Each point is reached from the start by the listed moves, each made once or not at all, plus a little noise. Say if it took an odd or an even number of moves. Then give how often each move was made.
In the rows, zero is written as 100.

Moves:
(1): 147; 116; 118; 95; 117; 135
(2): 102; 137; 104; 97; 87; 109
(3): 100; 93; 169; 109; 70; 81
Start: 101; 104; 106; 89; 78; 112
Points:
103; 142; 108; 84; 67; 120 => odd (0, 1, 0)
150; 113; 195; 94; 63; 128 => even (1, 0, 1)

Moves:
(1): 133; 111; 111; 84; 89; 91; 105; 87; 105; 113; 113; 107
(2): 104; 147; 77; 89; 119; 98; 82; 105; 116; 108; 91; 103
(3): 83; 123; 132; 76; 113; 118; 82; 103; 113; 108; 119; 93
(4): 116; 104; 111; 130; 100; 104; 94; 94; 94; 89; 92; 97
(5): 116; 88; 106; 107; 149; 104; 107; 124; 116; 118; 107; 99
(6): 102; 95; 93; 106; 103; 133; 106; 105; 108; 103; 98; 114
(7): 89; 126; 112; 111; 97; 90; 138; 98; 98; 100; 94; 89
(8): 105; 105; 105; 94; 96; 106; 99; 133; 105; 126; 90; 96
(9): 100; 87; 101; 98; 89; 94; 104; 104; 140; 86; 99; 91
Start: 99; 102; 98; 81; 96; 89; 120; 122; 84; 91; 111; 101
Points:
155; 169; 102; 74; 104; 85; 96; 140; 103; 129; 98; 100 => even (1, 1, 0, 1, 0, 0, 0, 1, 0)
143; 156; 175; 78; 139; 102; 144; 160; 112; 146; 131; 80 => even (1, 0, 1, 1, 1, 0, 1, 1, 0)
75; 181; 114; 59; 120; 127; 132; 134; 162; 99; 113; 91 => odd (0, 1, 1, 0, 0, 1, 1, 0, 1)
139; 128; 98; 103; 157; 90; 110; 153; 146; 90; 102; 93 => even (0, 1, 0, 1, 1, 0, 0, 0, 1)
137; 142; 149; 67; 93; 144; 103; 137; 108; 129; 122; 110 => odd (1, 0, 1, 1, 0, 1, 0, 1, 0)
113; 195; 128; 43; 102; 81; 131; 115; 155; 108; 130; 85 => odd (1, 1, 1, 0, 0, 0, 1, 0, 1)
117; 121; 150; 87; 153; 122; 102; 177; 117; 132; 122; 83 => even (0, 0, 1, 1, 1, 0, 0, 1, 0)

Moves:
(1): 116; 105; 101; 90; 109; 105; 92; 100; 96; 99; 104; 104; 114; 95; 84; 110; 106; 106; 91; 106; 106
(2): 106; 128; 86; 99; 103; 105; 99; 90; 98; 105; 90; 111; 96; 96; 107; 103; 89; 102; 90; 101; 94
(3): 95; 101; 125; 94; 92; 83; 106; 102; 107; 89; 94; 98; 92; 116; 108; 93; 111; 118; 94; 95; 111
(4): 112; 83; 103; 127; 102; 109; 121; 107; 98; 115; 88; 99; 94; 97; 116; 110; 110; 86; 100; 102; 103
(5): 81; 102; 110; 103; 120; 96; 108; 85; 85; 93; 96; 87; 101; 109; 93; 113; 107; 105; 103; 89; 83
(6): 98; 103; 106; 85; 96; 132; 107; 96; 104; 98; 89; 83; 115; 102; 85; 92; 92; 105; 90; 92; 103
(7): 113; 85; 88; 84; 110; 81; 129; 105; 111; 119; 103; 105; 95; 99; 101; 94; 89; 89; 93; 107; 95
(8): 85; 111; 94; 89; 107; 101; 88; 113; 100; 105; 99; 103; 86; 96; 99; 96; 107; 94; 91; 94; 96
(9): 96; 93; 96; 112; 107; 96; 93; 101; 123; 109; 104; 97; 100; 100; 95; 86; 110; 112; 91; 95; 97
(10): 99; 102; 92; 79; 93; 105; 69; 104; 99; 131; 91; 105; 101; 89; 128; 105; 104; 108; 101; 104; 105
(11): 98; 96; 112; 108; 105; 118; 106; 100; 102; 102; 123; 111; 96; 95; 105; 97; 90; 105; 97; 94; 104
(12): 92; 92; 105; 93; 102; 100; 98; 101; 100; 99; 84; 123; 104; 106; 98; 84; 99; 95; 108; 104; 104
(13): 109; 114; 111; 97; 103; 99; 103; 126; 104; 107; 98; 100; 128; 95; 109; 93; 96; 108; 112; 97; 100
(14): 103; 94; 103; 92; 101; 105; 100; 100; 108; 117; 107; 106; 110; 136; 91; 100; 97; 89; 98; 93; 115
(15): 113; 101; 99; 97; 118; 110; 94; 94; 103; 86; 90; 88; 100; 114; 115; 100; 86; 97; 104; 98; 102
(16): 83; 100; 83; 88; 103; 104; 104; 104; 101; 85; 109; 106; 100; 108; 95; 127; 112; 106; 93; 95; 110
(17): 100; 99; 94; 94; 103; 109; 100; 87; 96; 96; 105; 105; 112; 105; 108; 105; 118; 82; 95; 96; 93
(18): 97; 96; 91; 104; 101; 98; 109; 108; 86; 100; 108; 101; 97; 109; 99; 93; 106; 112; 100; 108; 98
Start: 87; 118; 106; 104; 107; 100; 96; 86; 101; 118; 109; 100; 93; 92; 92; 113; 115; 101; 97; 89; 79
Points:
96; 71; 104; 86; 134; 91; 158; 109; 114; 126; 90; 129; 89; 179; 117; 117; 126; 93; 88; 90; 117 => even (0, 0, 1, 1, 0, 0, 1, 0, 0, 0, 0, 1, 0, 1, 1, 1, 0, 1)
67; 145; 102; 80; 125; 153; 93; 71; 75; 149; 110; 99; 99; 88; 109; 116; 104; 139; 80; 73; 69 => even (0, 1, 0, 0, 1, 1, 0, 0, 0, 1, 1, 0, 0, 0, 0, 0, 0, 1)
104; 131; 73; 56; 158; 173; 106; 114; 151; 195; 105; 120; 126; 122; 150; 124; 118; 88; 57; 55; 95 => odd (0, 1, 0, 1, 0, 1, 1, 1, 1, 1, 1, 0, 1, 1, 1, 1, 1, 0)
114; 118; 137; 99; 113; 109; 89; 119; 113; 146; 64; 92; 107; 100; 173; 112; 124; 120; 111; 86; 101 => odd (0, 0, 1, 1, 0, 0, 0, 0, 0, 1, 0, 0, 1, 0, 1, 0, 0, 0)
73; 129; 83; 35; 190; 166; 115; 62; 128; 131; 108; 131; 120; 150; 70; 121; 117; 87; 40; 49; 82 => odd (1, 1, 0, 0, 1, 1, 1, 1, 1, 0, 1, 1, 0, 1, 1, 1, 1, 0)
87; 143; 90; 80; 105; 156; 85; 88; 94; 154; 112; 111; 99; 83; 116; 103; 95; 133; 80; 88; 85 => odd (0, 1, 0, 0, 0, 1, 0, 0, 0, 1, 1, 0, 0, 0, 0, 0, 0, 1)
72; 141; 136; 40; 96; 122; 71; 126; 120; 164; 87; 97; 123; 124; 111; 95; 124; 124; 86; 62; 109 => even (0, 0, 1, 0, 0, 1, 0, 1, 0, 1, 0, 0, 1, 1, 0, 0, 0, 0)
131; 101; 111; 76; 153; 121; 121; 84; 124; 143; 134; 115; 109; 126; 85; 117; 87; 86; 78; 83; 106 => odd (1, 0, 0, 0, 0, 0, 1, 0, 0, 0, 1, 0, 0, 1, 1, 0, 0, 0)

Moves:
(1): 94; 109; 101; 110; 105; 86; 95; 101; 105; 109; 100; 104; 91; 101; 96; 97; 112; 95; 89; 108; 101; 108; 95; 103
(2): 97; 84; 117; 100; 107; 102; 87; 101; 104; 100; 115; 104; 113; 110; 88; 91; 93; 104; 93; 136; 106; 112; 93; 88
(3): 80; 98; 94; 97; 113; 110; 80; 89; 111; 106; 104; 95; 97; 103; 101; 101; 94; 85; 90; 106; 109; 93; 97; 104
(4): 108; 118; 112; 107; 61; 99; 100; 94; 79; 88; 80; 91; 109; 112; 111; 101; 99; 96; 116; 80; 92; 98; 123; 102
(5): 114; 103; 104; 105; 98; 96; 103; 118; 100; 105; 87; 99; 102; 91; 108; 95; 104; 97; 94; 93; 88; 97; 101; 97
(6): 100; 101; 103; 107; 86; 96; 95; 125; 100; 84; 96; 98; 110; 111; 97; 100; 112; 109; 120; 90; 98; 92; 99; 101
(7): 90; 103; 103; 94; 106; 80; 98; 102; 108; 97; 95; 100; 104; 74; 123; 88; 104; 80; 107; 85; 106; 97; 88; 113
(8): 81; 104; 98; 102; 100; 98; 87; 112; 105; 106; 103; 99; 92; 108; 100; 101; 84; 121; 98; 115; 102; 95; 84; 103
(9): 91; 85; 94; 104; 111; 112; 106; 96; 99; 94; 123; 94; 88; 112; 96; 93; 93; 92; 94; 109; 94; 111; 89; 96
(10): 104; 102; 104; 94; 89; 110; 100; 99; 92; 103; 106; 110; 90; 92; 90; 107; 109; 104; 119; 120; 83; 95; 107; 99
(11): 121; 91; 114; 108; 79; 103; 111; 117; 128; 106; 104; 104; 106; 90; 107; 109; 125; 91; 123; 106; 92; 100; 102; 78
(12): 107; 95; 106; 107; 115; 100; 89; 124; 115; 107; 114; 123; 85; 99; 84; 108; 88; 103; 88; 102; 110; 105; 102; 90
(13): 116; 93; 100; 112; 74; 97; 108; 97; 92; 100; 99; 95; 107; 120; 106; 105; 88; 109; 111; 91; 90; 73; 110; 122
(14): 87; 99; 95; 98; 109; 93; 112; 102; 96; 107; 96; 96; 102; 103; 91; 109; 98; 93; 94; 87; 97; 102; 96; 96
(15): 110; 94; 106; 95; 108; 89; 97; 102; 116; 87; 98; 99; 85; 97; 86; 102; 90; 102; 116; 96; 100; 98; 106; 91
(16): 99; 93; 115; 97; 109; 97; 103; 98; 105; 94; 110; 93; 100; 96; 94; 100; 105; 105; 93; 95; 102; 98; 91; 95
(17): 111; 104; 99; 95; 94; 96; 99; 100; 93; 95; 102; 82; 102; 99; 96; 105; 102; 92; 106; 95; 103; 104; 98; 102
(18): 94; 104; 102; 95; 107; 94; 98; 106; 114; 98; 116; 105; 104; 93; 90; 99; 92; 97; 84; 113; 101; 106; 107; 89
(19): 93; 99; 94; 106; 92; 98; 91; 97; 103; 100; 94; 101; 104; 82; 103; 89; 99; 92; 100; 91; 98; 99; 104; 99
(20): 93; 103; 101; 107; 116; 110; 103; 109; 111; 106; 116; 99; 97; 94; 91; 89; 88; 105; 113; 109; 101; 93; 99; 99
(21): 119; 102; 116; 119; 103; 97; 90; 93; 120; 81; 114; 98; 112; 77; 109; 108; 103; 96; 121; 96; 84; 99; 103; 91
(22): 87; 110; 78; 98; 106; 99; 106; 100; 73; 103; 86; 98; 78; 112; 91; 114; 77; 92; 79; 97; 118; 74; 100; 93
(23): 94; 104; 109; 104; 101; 110; 104; 106; 97; 91; 88; 93; 109; 100; 95; 109; 83; 106; 82; 108; 110; 104; 97; 121
(24): 80; 74; 95; 90; 130; 77; 110; 111; 92; 111; 104; 83; 81; 97; 107; 106; 111; 102; 80; 97; 110; 101; 111; 92
Start: 90; 92; 99; 87; 106; 132; 104; 110; 120; 105; 90; 114; 101; 105; 94; 114; 97; 118; 106; 92; 100; 99; 128; 78
Points:
87; 87; 122; 105; 117; 112; 92; 130; 128; 75; 107; 83; 105; 123; 41; 158; 5; 129; 89; 126; 111; 63; 126; 75 => even (0, 1, 0, 0, 0, 0, 0, 1, 0, 0, 0, 0, 1, 1, 1, 0, 1, 1, 0, 0, 1, 1, 1, 0)
50; 69; 123; 130; 123; 128; 66; 132; 105; 108; 126; 100; 56; 143; 69; 157; 29; 122; 66; 156; 106; 65; 143; 84 => odd (1, 1, 1, 1, 0, 0, 0, 1, 1, 1, 0, 1, 1, 0, 0, 0, 0, 0, 0, 0, 1, 1, 1, 1)
87; 73; 157; 102; 130; 107; 56; 118; 132; 104; 136; 95; 84; 90; 69; 137; 116; 100; 100; 123; 100; 112; 149; 42 => even (1, 1, 1, 1, 0, 0, 0, 0, 0, 1, 0, 1, 0, 0, 0, 1, 1, 0, 0, 0, 1, 0, 0, 1)
91; 52; 178; 95; 106; 83; 80; 186; 178; 97; 107; 79; 94; 90; 93; 131; 57; 107; 86; 109; 117; 83; 139; 64 => odd (0, 1, 1, 1, 1, 0, 1, 1, 0, 0, 1, 1, 1, 0, 1, 1, 1, 1, 0, 0, 0, 0, 1, 1)
37; 81; 113; 90; 164; 127; 86; 135; 141; 108; 163; 120; 42; 118; 18; 108; 43; 136; 86; 192; 107; 91; 96; 32 => even (1, 1, 0, 0, 0, 0, 0, 1, 1, 1, 0, 0, 0, 0, 1, 1, 0, 1, 0, 1, 0, 1, 0, 0)
